Each point is reached from the start by the listed moves, each made once or not at all, plus a little noise. Is the number of moves made odd or even? Then give how often each move was made.

Moves:
(1): [14  6 17  0  7]
(2): [-7 25 -8 22  8]
(3): [-39   2  41  -5  -6]
Start: [-27 -10  -4  23   8]
Points:
[-20  20   3  46  22] -> even (1, 1, 0)
[-34  14 -12  44  16] -> odd (0, 1, 0)
[-27 -11  -5  22   6] -> even (0, 0, 0)
[-60  22  48  40  17] -> odd (1, 1, 1)

Moves:
(1): [  2  14  -2   1 -15  -3   8 -12]
(2): [ -7  16   4   9 -18   8 -24   4]
(3): [-25  25  34   2  27 -27   4 -10]
(4): [  5  16 -14   8  11  -5   8  -5]
(5): [ 21  -2  -6 -18   1  -9  -7  10]
(6): [23 -6  2  7 -4  6 -1 10]
Start: [-13  -5  17   8 -13  -2   7   6]
Points:
[-13  34  31  -1  26 -43  11   1] -> odd (0, 0, 1, 1, 1, 0)
[  8   8   8 -10 -28 -14   8   3] -> even (1, 0, 0, 0, 1, 0)
[-16  15  53  17  10 -23   9   6] -> even (0, 0, 1, 0, 0, 1)
[  5  60  33  17 -12 -33  -6   4] -> even (1, 1, 1, 1, 1, 1)
[  7  21   8  31 -24   6 -12  15] -> odd (0, 1, 0, 1, 0, 1)

Moves:
(1): [  6   5 -10   4  -2   7 -10   3 -11  10   4   6]
(2): [  2  -9  -4 -12  15  -4 -18  -3  -9  -8 -15   3]
(3): [14  3  7  0  9 11 -6  0 -1  7  0 -4]
(4): [ 4 -3 -8  9 11 -5 -5  2 14 13 -2  5]
(5): [  6 -24 -11 -16 -24 -10   8  20  -5  -4   2  -6]
(6): [-17   2 -11  -6  12  12  11  -3 -12   1 -15 -14]
(7): [  3  10 -11 -15   1  17  -9   3   4  -7  14  -5]
(8): [ -3  -2   2   3  -9  -4 -13  -3  15  -4 -12 -10]
(9): [ -5 -11  10   4 -17   6   8 -29  10   1   7  12]
(10): [  8   2 -14   2  -2   1   6   5  10  -2  -6   8]
(11): [ -6  10   5 -18  -5  -2  -1   5   5  10  -2  -6]
Start: [ -3   3  -2 -10 -14   0  -4 -14  -2   6   7   4]
Points:
[-12  13 -34 -20  10  23  -8 -10   4  13   5 -10] -> odd (0, 0, 0, 1, 0, 1, 1, 0, 0, 0, 0)
[  2  -9 -33 -46 -39  26  -5 -14  39  21  -6 -14] -> odd (0, 0, 1, 1, 1, 1, 1, 1, 1, 1, 1)
[ 19   3 -16   3  -4   1 -21  -8  39  21 -13   3] -> even (0, 0, 1, 1, 0, 0, 0, 1, 0, 1, 0)
[  2 -27 -60 -27 -13  -5 -23   9   2  13 -37  -5] -> odd (1, 1, 0, 1, 1, 1, 0, 1, 0, 1, 0)
[  4 -24 -22 -29 -45   8  -3 -16  19  10  27  12] -> even (0, 0, 0, 1, 1, 0, 1, 0, 1, 0, 0)

Moves:
(1): [ 1  4 -2 -7 -2  8 -3 -6  1 -8  3 -5 -2 -3  3]
(2): [-15   5 -12   5 -12  -5  -1   5   1 -10   3  -1   4   7   0]
(3): [  6   6   3 -12   1   1   0  -7  11  -2   2 -11  -2  -4  -9]
(4): [  3  15 -11  -4 -13  17  13  -7   5 -16   9 -28   9  14   2]
(5): [-3 -4 -3 -1  6 -5  0  4 -2  4 -5  6 -6  4  0]
(6): [ 19   2  18  -1  15   1   4   1   6  -1   5  -7 -10 -15 -14]
(7): [ 3  2 -3 -2  0  4  0 -1  3 -2  4  3  4 -2 -4]
(8): [-8 -3 -8  1 -7  4  4  0 -1  1  9 -3  6  4  4]
(9): [ 19   9   6   2   7   3  -1  -6   7   5  10 -15  -7   0  -4]
(10): [-15  10  -1   1  -4   1   1   6  -2   0   6   0   8  14   4]
(11): [-12   1 -13   1   2 -10  -2   3 -13   8  -3   9   7  -1   6]
(12): [-19   2 -12   5  -5   6  -3   4  -3  -2  -5  -1   8   5  -3]
(13): [  2   5   6  -5  -3   0   3   0  -2   4   2   5 -10  -2  -7]
(14): [ -5   4  -6  -1  -3   6   8 -12   9  -3  -1  -2   2  -1   1]
Start: [ 7  5 -6 -3  4  1  6  2 -1  3 -6 -6  4 -6  8]
Points:
[ -7  50 -44 -14 -31  36  29 -21  31 -22  26 -60  18  16 -12] -> odd (0, 1, 1, 1, 0, 0, 1, 1, 1, 0, 0, 1, 1, 1)
[-14  29 -21   3   2  14   6  10   7  -8  19 -32   5  10   0] -> even (1, 1, 0, 0, 1, 1, 0, 1, 1, 1, 0, 1, 0, 0)
[  0  24 -33  -8  -6  -3   6  -3   8   4  17 -24  16  -2   1] -> even (0, 1, 1, 0, 0, 0, 1, 1, 1, 0, 1, 0, 0, 0)
